Each row is a point. A path goes straight from each point to the next, and from the last back to the first. The post is the endless flat space through its rows: a point in 2 columns, a line in 3, a plane in 4, and so on, so that a path can go around it. Count how often the path circles the post. Going back the other way cancels.

Post (2 x 3):
[[ 4.0 -2.6 -3.8]
 [-2.8 -2.1  2.1]]
Path, 17 rows:
[[ 2.5 -5.5 -3.8]
 [ 2.3 -5.7  0.8]
 [ 0.6 -2.4  2.8]
 [ 5.7  0.0 -4.5]
 [-1.2  1.6 -4.8]
 [-2.7 -6.6 -3.5]
 [-1.4 -4.9 -1.8]
 [-1.2 -0.4 -2.5]
 [ 4.0 -0.3 -3.8]
 [ 6.2  2.2 -0.8]
 [-0.7  0.9 -0.2]
 [-1.3 -3.7 -3.7]
 [ 2.2 -5.6 -4.4]
 [-2.6 -3.8  4.3]
 [ 5.2 -2.4 -2.8]
 [-2.8  3.1 -0.4]
 [ 0.4 -1.1 -5.9]]
Times around: 2

Post:
[[-4.9 -6.8 -4.5 -3.1 -1.2 -3.6  2.8  3.6  1.6]
 [ 2.9 -5.9 -4.6  4.4 -1.4 -6.1  1.4  3.8  2.2]
 [-0.7 -2.5 -4.0 -2.1 -2.5 -6.2  4.7  7.2  4.8]
 [-1.5  1.0  3.5  1.4  0.6  3.7 -6.1  4.2 -1.8]
 [-4.7  1.1  3.7  1.8 -3.4 -1.9  2.0  2.3  0.1]
 [-1.1  1.6  0.8 -0.2  2.4  2.4 -0.7  1.8 -4.5]
 [-4.9  2.5  1.2  0.2  2.3 -0.6 -2.9  1.2  0.8]
 [ 2.0  0.6 -1.0  1.3 -0.7  5.9 -6.6 -1.0 -1.7]]
Path (20 x 9):
[[ 3.0  3.8 -6.1  1.9  2.6 -7.4  0.3  1.8 -0.8]
 [-5.3  1.0  0.2  3.3 -3.1  1.2 -5.8  2.1  5.0]
 [ 0.8  2.8 -5.2 -0.5 -1.6 -3.3 -3.9  6.7  3.8]
 [ 4.6 -6.0  1.0  1.8 -5.6 -7.5 -2.8  6.4  3.4]
 [-3.3 -1.2  1.2  0.3  4.4 -4.3  0.6  5.0  1.9]
 [-0.8 -0.9  1.4  1.3  0.6 -0.5 -1.4  1.2  1.4]
 [ 1.1 -4.5  0.9  2.7 -1.4 -3.7 -1.5  7.9 -1.8]
 [-4.1 -4.6 -3.4 -2.4  0.2 -3.5  2.9  7.3 -1.5]
 [-7.2  1.7  0.5  4.6 -2.9  2.6 -1.8  1.6  4.0]
 [-2.5  0.7 -3.4  0.0 -5.5 -2.6  0.6  8.3  1.6]
 [ 1.8  1.3 -4.0 -0.8  2.8 -4.8  0.8  1.6 -3.1]
 [-1.4 -1.9 -3.6 -1.1 -0.1 -0.5 -2.8  3.1 -3.6]
 [-2.5 -0.3 -3.9  1.6 -0.7  5.6 -5.8 -0.5 -5.5]
 [-3.1  3.2 -1.0 -5.3 -2.5 -1.6 -2.6 -0.1  2.7]
 [-3.7  0.5  4.7 -0.7  1.0 -8.0  1.9  4.5  0.3]
 [ 3.2 -3.5 -4.0  1.6  2.9 -3.7 -3.4 -0.3 -5.8]
 [-4.9 -1.8 -0.2  0.5 -0.6  0.7 -2.3  3.3 -2.6]
 [ 2.9 -0.3 -0.5  5.0 -1.6 -2.5 -3.9  2.6 -2.3]
 [ 0.9 -5.7  2.3  1.2 -5.5 -4.4  0.3  3.8 -0.3]
 [ 4.5  2.9 -2.9 -4.0 -0.9 -5.8  4.2  0.1 -0.1]]
Times around: 0
